Rows are points. The ring and each string are closed loops that go straight from each point to the next, and from the last back to the first. Before rounding, they use only three directions, however many columns there are. How many times does the string pass through the ring? Passing back the other way cancels.
In the rows, zero is written as 128.

Ring, 7 rows:
[[136 137 110]
 [117 147  99]
 [ 90 141 106]
 [ 80 124 124]
 [ 98 107 147]
 [120 111 145]
 [137 123 129]]
String, 35 rows:
[[ 69  94 148]
 [ 75 109 151]
 [ 86 127 148]
 [ 99 125 136]
 [106 118 127]
 [ 99  94 139]
 [ 91  84 158]
 [ 92 102 158]
 [ 94 125 155]
 [100 126 143]
 [ 90 116 163]
 [ 88  98 165]
 [ 93  89 151]
 [101  99 135]
 [107 115 126]
 [ 97 137 137]
 [ 83 122 148]
 [ 76 111 148]
 [ 73 129 148]
 [ 84 139 139]
 [ 97 121 127]
 [ 97 106 123]
 [ 76 101 126]
 [ 59 113 130]
 [ 65 132 131]
 [ 78 146 132]
 [ 81 138 129]
 [ 72 133 129]
 [ 66 114 126]
 [ 75  98 122]
 [ 90 110 123]
 [ 96 125 127]
 [ 84 137 135]
 [ 70 132 144]
 [ 71 110 144]]
Times through: 0
String (18 x 3):
[[ 90 113 119]
 [ 98 121 123]
 [101 115 123]
 [ 93  96 126]
 [100 120 129]
 [ 90 127 143]
 [ 82 107 157]
 [ 88  83 154]
 [ 99  97 138]
 [103 118 130]
 [ 93 134 141]
 [ 70 114 152]
 [ 74 103 138]
 [ 87 104 125]
 [100 124 124]
 [ 85 146 129]
 [ 65 134 122]
 [ 69 119 118]]
Times through: 3

Ring:
[[158 126 125  81 104 109 177 136]
 [140 138 105  89 124 142 136 139]
 [128 139 109 134 153 152  85 130]
 [128 128 132 177 165 139  55 123]
 [127 122 141 162 147 130  68 137]
 [142 118 144 120 115 111 125 145]
 [155 117 142 100 103  99 162 140]]
String, 31 rows:
[[158 120 134  73  91 101 186 145]
 [142 125 127  92 108 121 143 149]
 [150 122 136 116 119 110 139 134]
 [163 114 150 128 119  90 154 122]
 [166 109 158 107  97  79 177 135]
 [153 114 148  94  93  96 164 149]
 [132 126 126  85 101 129 132 163]
 [138 126 128 110 120 126 123 144]
 [154 119 141 121 119 103 144 130]
 [169 112 152 111 106  82 179 125]
 [183 108 155  86  86  65 221 126]
 [164 120 134  69  88  96 198 142]
 [176 118 138  78  94  84 211 126]
 [174 121 132  78  99  90 208 124]
 [159 133 110  51  94 118 199 141]
 [134 141  97  57 105 149 150 156]
 [132 134 114 102 124 142 116 146]
 [146 128 125 120 131 124 127 129]
 [150 135 112 107 133 130 142 123]
 [132 147  89  84 132 160 125 140]
 [116 152  81  73 129 179 105 156]
 [119 144  95  87 128 166 101 156]
 [137 132 119 116 132 135 115 137]
 [145 127 127 126 134 123 122 128]
 [127 141 100  86 123 155 117 151]
 [126 148  86  54 112 164 137 159]
 [131 140 101  72 113 150 135 154]
 [138 131 119 105 123 133 125 142]
 [156 124 132 113 122 109 151 126]
 [176 117 141 100 108  84 195 117]
 [176 116 140  73  88  81 217 130]]
Times through: 4

Ring, 8 rows:
[[117 115  99 145 140  76 138 134 157 108 154]
 [108 128 106 112 135  88 133 120 167  68 154]
 [114 146 130  76 127 136 121 109 142  69 135]
 [121 149 141  77 126 164 119 112 119  92 124]
 [129 139 146 110 131 189 128 128  89 137 116]
 [135 121 135 154 138 171 138 146  83 176 121]
 [137 114 123 169 140 144 140 151  93 185 128]
 [132 110 106 169 141  96 138 147 124 163 141]]
String, 23 rows:
[[149 119 126 160 137 140 129 149  84 202 119]
 [136 125 122 138 135 127 128 137 110 157 128]
 [150 120 116 153 135 108 124 144 102 191 125]
 [142 100  98 194 144  78 140 158 118 197 142]
 [119  97  93 192 148  78 153 154 144 146 158]
 [116 102  91 176 146  67 148 146 156 126 161]
 [126 113  90 150 139  47 132 136 163 122 155]
 [138 132 112 114 130  85 116 126 136 132 134]
 [ 97 116  91 131 140  60 144 125 191  51 171]
 [112 132 104 102 133  74 126 116 173  66 153]
 [129 139 119  98 129 105 117 119 138 107 134]
 [126 136 122 104 130 120 122 122 132 109 133]
 [120 153 127  61 123 118 111 103 149  66 133]
 [108 154 134  56 124 145 119 101 148  44 135]
 [109 152 140  65 126 166 123 106 134  57 131]
 [136 157 145  65 121 161 106 109 108 112 113]
 [132 162 159  57 120 201 109 108  91 110 105]
 [112 140 152 102 132 215 138 124  95 103 122]
 [116 129 136 127 136 177 141 132 106 119 130]
 [119 126 137 135 137 180 142 136  99 132 128]
 [114 115 144 166 143 218 158 150  76 155 126]
 [140 120 141 160 138 189 139 150  66 197 114]
 [139 109 134 186 143 181 147 160  66 211 120]]
Times through: 0
String (24 x 11):
[[116 105 110 178 145 123 153 150 124 143 148]
 [132 123 117 139 136 115 130 136 121 145 134]
 [142 120 107 145 136  84 124 139 126 162 135]
 [140 122 104 140 135  72 122 136 136 151 138]
 [133 130 118 122 133 111 123 129 126 134 132]
 [111 118 107 138 139 100 141 132 152  96 152]
 [101 118 104 135 140  96 145 129 165  72 160]
 [121 130 117 117 134 113 129 126 138 107 140]
 [130 142 118  90 127  97 113 115 143 102 134]
 [103 146 115  66 127  96 121 101 178  27 150]
 [ 93 146 122  67 129 126 130 102 173  14 151]
 [104 135 126 100 133 143 135 117 144  66 143]
 [124 138 129 102 130 139 124 121 124 108 130]
 [123 137 131 105 131 146 126 123 121 110 130]
 [114 140 140  99 131 176 132 120 116  94 129]
 [120 131 129 120 134 151 134 129 118 116 132]
 [146 145 138  98 126 151 111 124  95 154 112]
 [146 145 152 105 127 193 116 129  69 172 102]
 [125 125 149 146 138 217 145 143  70 162 117]
 [115 113 137 169 144 199 157 150  86 153 131]
 [130 111 136 177 143 188 150 155  73 189 123]
 [151 122 130 155 135 149 127 147  78 204 115]
 [148 110 122 181 141 139 137 157  80 216 122]
 [133  93 109 214 149 125 156 167  97 204 140]]
Times through: 2
